Rows are points. The points of each table are mixes of a few directions, plus a little noise. How many directions does each table use, and how many do they share? Where both have some left over, give the other angles between the two spaces (their principal angles), to ten degrees, smallest first.
In the rows, 128 means zero.

First (7 x 2):
[[123 135]
 [172  68]
 [ 90 180]
 [113 148]
 [157  88]
 [134 119]
 [107 157]]
Second (7 x 2):
[[149 100]
 [ 88 182]
 [116 144]
 [159  86]
 [148 100]
 [143 107]
 [ 93 176]]
Directions: first 1, second 1, shared 1

First (5 x 3):
[[101 124 161]
 [188 137  56]
 [129 128 126]
 [ 86 122 178]
 [136 129 119]]
Second (5 x 3):
[[193 138  49]
 [ 98 124 164]
 [122 127 135]
 [ 98 124 164]
 [128 128 128]]
Directions: first 1, second 1, shared 1

First (5 x 3):
[[120 139 162]
 [130 126 120]
 [149  99  32]
 [117 144 178]
 [125 134 147]]
Second (6 x 3):
[[101 220 146]
 [117 106 122]
 [154  83 121]
 [117 103 121]
 [132 171 139]
 [148  83 120]]
Directions: first 1, second 2, shared 0; angles 60

First (7 x 4):
[[ 91 114 178 132]
 [167 144  87 159]
 [141 132  91  73]
 [105 117 138  64]
 [ 98 117 181 166]
 [129 129 122 118]
 [163 143 100 182]]
Second (5 x 4):
[[128 126 126 129]
 [127 127 128 129]
 [124  82  99 135]
 [123  79  97 134]
 [137 228 188 117]]
Directions: first 2, second 1, shared 0; angles 80

First (6 x 6):
[[ 69 175 129 133  74 134]
 [159 144 177 126  91  92]
 [152 138 137 149 138  76]
 [124 106 146  91 151 177]
 [ 88 123  91 129 178 152]
 [178  82  89 140 135 138]]
Second (7 x 6):
[[150 130 119 124 149 153]
 [148 138  79 103 121 145]
 [116 121 165 147 138 120]
 [112 117 188 158 146 118]
 [150 133 103 116 138 149]
 [ 99 143  43  83  39  84]
 [120 115 199 164 163 128]]
Directions: first 4, second 2, shared 0; angles 40, 50

First (8 x 8):
[[134 150 119  98  82  98 104 134]
 [119  92 141 174 201 176 164 119]
 [135 156 117  91  71  91 100 136]
 [133 149 120 102  84 100 107 133]
 [132 146 121 107  94 105 111 133]
 [123 108 136 152 167 154 148 123]
 [132 145 122 107  94 106 112 132]
 [116  78 147 193 231 196 179 115]]
Second (7 x 8):
[[113 135 158 174 127 138  88 128]
 [138 114  90 107  42  70 141 120]
 [123 130 150 173 189 131 140 127]
 [118 136 138 125  64 140  70 129]
 [142 123 108  87 171 134 178 130]
 [118 130 142 160  99 121  94 126]
 [144 128 112  69 205 162 185 135]]
Directions: first 1, second 3, shared 0; angles 30

First (7 x 9):
[[140 111 119 121 103 151 111 132 162]
 [127 133 112 124 105 165 129 119 132]
 [ 93 145 119 132 131 146 151 136 129]
 [154 138 149 134 158  83 132 107  64]
 [145 122 160 135 170  59 124 130  97]
 [164 133 150 131 153  83 124 105  70]
 [ 73 111  89 119  78 211 127 170 245]]
Second (8 x 9):
[[136 119 100 101 194 141 112 137 127]
 [124 176 113 147 115 107 202 127 106]
 [121 160 132 150  89 109 181 121 115]
 [118 174 134 161  71 101 201 120 111]
 [125 101 163 137  79 133  87 121 148]
 [141  71 113  81 214 164  38 140 147]
 [132 118 111 109 174 139 111 134 127]
 [127 104 155 135  90 133  92 124 144]]
Directions: first 3, second 2, shared 0; angles 40, 80

First (10 x 9):
[[127 154 137 162 103 140 107 143 124]
 [ 75 117  89 151 108 103 155 136 127]
 [188 128 143  75 120 165 125 120 115]
 [ 25 109 113 209 187  46 136 130 168]
 [159 104 110  60 120 145 157 112 115]
 [156 110 111  69 116 145 151 117 114]
 [167 161 152 134  94 168 101 139 113]
 [ 95  95 118 124 180  84 150 112 149]
 [118 132 119 138 114 129 131 133 123]
 [175 168 188 157 138 160  70 136 132]]
Second (9 x 9):
[[159 137 130 105 102 157 126 130 113]
 [ 43 104 123 190 201  48 134 123 170]
 [ 98 119 126 150 154 100 130 126 143]
 [155 136 129 108 105 154 126 130 115]
 [124 127 128 131 132 124 128 128 130]
 [ 86 116 126 159 164  89 131 125 149]
 [173 141 130  95  89 171 125 131 106]
 [ 93 118 126 153 158  95 130 126 145]
 [220 155 133  60  48 215 122 134  83]]
Directions: first 3, second 1, shared 1

First (11 x 11):
[[114 145 136  92 113 151 109 178 157 127 110]
 [145  91 181  92 171  85 179 138 154 161 138]
 [141 146 154 136 179 106 159 101 119 125 128]
 [167 105 153 119 167 119 160  81 130 123 117]
 [123 117  97 121  83 168  85 132 132 107 111]
 [ 19 205  72 187 113 134  31 150  63  61 130]
 [122 164 132 126 122 133 135 164 140 146 132]
 [174 121  99 136  79 170 134 112 140 144 124]
 [124 116 112 171 128  98 142 100  96 141 160]
 [132 147  96 149  89 154 115 133 123 133 132]
 [146  51 176  80 164  90 159 119 153 141 127]]
Second (8 x 11):
[[105 149 104 165 155 126 118 126 152 155 149]
 [156 139 121  98 125 129 107 117 104 103 137]
 [144  95  71 118 134 168 115 137  58 144 144]
 [111 126 165  73  37 124  60 178 187 103  89]
 [113 149 121 170 164 143 193 119 200 148 148]
 [ 93 151 125 171 150 101 101 126 147 156 137]
 [167  97 177  90 108 132 201 115 109  88  98]
 [134 119 141 140 149 100 129 106  68 128 123]]
Directions: first 5, second 5, shared 1; angles 40, 60, 60, 60

First (11 x 12):
[[126 106 134 193 137  96 131 104  97 103 117 137]
 [167 144 100 104 129 123 149 147 185 127 189 104]
 [ 98 151 150  56 115 184  98 145 130 168  81 130]
 [142 167 177 137 141 164  75 130 191 152  65  82]
 [ 96 113 121 100 116 135 136 128  81 134 122 159]
 [137 116 130 182 137 101 131 112 120 107 128 126]
 [ 75 104 146 130 119 134 117 111  48 131  75 169]
 [171 137  90 112 129 112 161 146 178 119 203 109]
 [140 134 168 208 149 117  94 105 146 117  74 101]
 [ 91 108 100  68 106 136 154 137  68 136 150 173]
 [164 130  89 117 128 107 163 143 165 116 202 117]]
Second (11 x 12):
[[125  75 144  98 210 134 112  69 126 141 161 106]
 [126 164 103 110 105 117 142 153 122 134  71 126]
 [ 92 132 119 117 124 135 148 120 155  96  51 124]
 [151 190 107 149  88  96 127 172  96 151  60 125]
 [124 168  90  85  82 128 156 172 131 133 101 138]
 [151 125 160 205  94 127 105 144 120 122 191 148]
 [100  76 141 101 154 161 136  95 164 101 182 134]
 [ 99 155  99  93 117 126 155 136 143 113  29 120]
 [160 125 147 168 136 114 101 127 101 151 171 127]
 [123  73 143  95 187 147 120  83 138 132 196 120]
 [156 124 154 185 110 124 105 139 113 135 195 141]]
Directions: first 3, second 4, shared 1; angles 60, 90
